Each row of a before or after table is a point. The points were changed in one or more steps. Then noise was added and the rows were shuffled. The steps act on columns, c1 being the first. Write out the steps. A step turns or swaps two columns, mirrors them in a line or flattens them onto one, adds a multiple of one to another, or multiplies or shifts one. Angles are multiples of 10 degrees, from the lower column toward the higher: turns from -170 to 170, lines from 10 to 170 but not 90. Use the fewest steps. Two steps may share a column if one is a turn and the other turns, adds or multiplies; they go together, in the order done. Otherwise the lowest column goes first.
(in the rows, 128 means zero)

Before, 11 rows:
[[133 137]
 [123  91]
 [ 95  90]
 [110  95]
 [136 115]
 [121 188]
 [132  89]
 [131  97]
 [136 130]
 [134 146]
 [103 115]]
After (11 x 2):
[[149 110]
 [115 132]
 [145  85]
 [136 203]
 [125  80]
 [123 138]
 [125  90]
 [119 110]
 [164  80]
 [126 148]
 [134  76]]
Steps: multiply c1 by -1; multiply c2 by 1.3

Before:
[[133 148 123 131 124 163  88 171]
 [149 140  85 122 166 107 189 127]
 [119  68 153  84 103 128 114 167]
 [126 136 118 147 135  77 108 139]
 [109  93 139 155 145 129  92  85]
 [133 123 112 120 108  98 183 154]
 [125 130 135 139  74 131 104  70]
 [158 100 150 142 142 127 117 145]
 [126 121 134 102 146 163 170 122]
 [144 161 165 106 178 167 135  72]
 [131 155 139 162 126 139 128 142]
 [ 90 141 189 148 142 160  74  74]]
After:
[[133 147 112 128 138  99 182 154]
 [ 90 108 189 127 128 160  75  74]
 [126 168 135 128 164 131 104  70]
 [126 118 134 128 112 163 169 123]
 [132 112 139 127 150 140 128 142]
 [150  92  85 127 112 108 189 128]
 [145  68 165 129 122 168 134  72]
 [109 137 138 129  91 130  92  85]
 [133 118 123 127 147 164  88 171]
 [127 118 118 128 130  78 107 139]
 [120 185 153 129  97 127 115 167]
 [158 136 150 129  97 128 117 146]]
Steps: turn c2 and c5 by 130 degrees; multiply c4 by 0

Before, 12 rows:
[[ 89 125 139 125 117 107 122 108 102 130 138 157]
 [137 173  96  71 116 115 104 155 123 145 118 114]
 [137 129  99  66 101 130 107 129 111 122  92 127]
 [141 161 172 105 110 154 153 161 152  90 139  99]
 [ 95  96 113 137 128  94 142 114 127 154 113 130]
 [115 129 122  97 101 129  90 118 137 168 114 137]
 [160 168 142  74  67 153 158 167 127 121 152  84]
 [ 87 104 154 107 133 114 133 118 119 126 146  94]
 [150 171 114 103  98 164 124 140 114 113 126  77]
 [144 129 126 104 109  85  90 108 112 144 108 129]
 [104 130 159 112 130 129 149 133  93 145 101 102]
 [113 145 165 124  59 122 103 183 138  92 143 113]]
After (12 x 12):
[[129 145 141  80  66 104 151 148 164 121 191  32]
 [109 173  96  87  82 129 105 146 119 124  40  77]
 [113 131 123 109 105 170 103 131 103 142  77  77]
 [ 59 113 139 120 120 148 124 139  98 132 152 107]
 [111  93 167 105 104 102 112 121 168  92 154  48]
 [ 84 138 122  98  98 129 130 113 122 168  94  84]
 [107 219  98  98  95 141 122 141 147 144 103  62]
 [ 65 119 112 134 131 160 167 123 116 153  92  82]
 [ 81  90 162  92  81 134  66 145 184  95 165  61]
 [ 74  82 160 121 120 126 166 158 111 143  61  54]
 [ 53  68 157 121 118 141 132 134 112 126 171  44]
 [118 190 111 100  95  90 108 149 130 111 123  29]]
Steps: shift c1 by -30; add -1.5 times c3 to c2; flatten c4 and c5 onto the line at 50 degrees; multiply c6 by -1; add 1 times c10 to c7; turn c8 and c9 by 60 degrees; multiply c11 by 2.5; shift c12 by -50
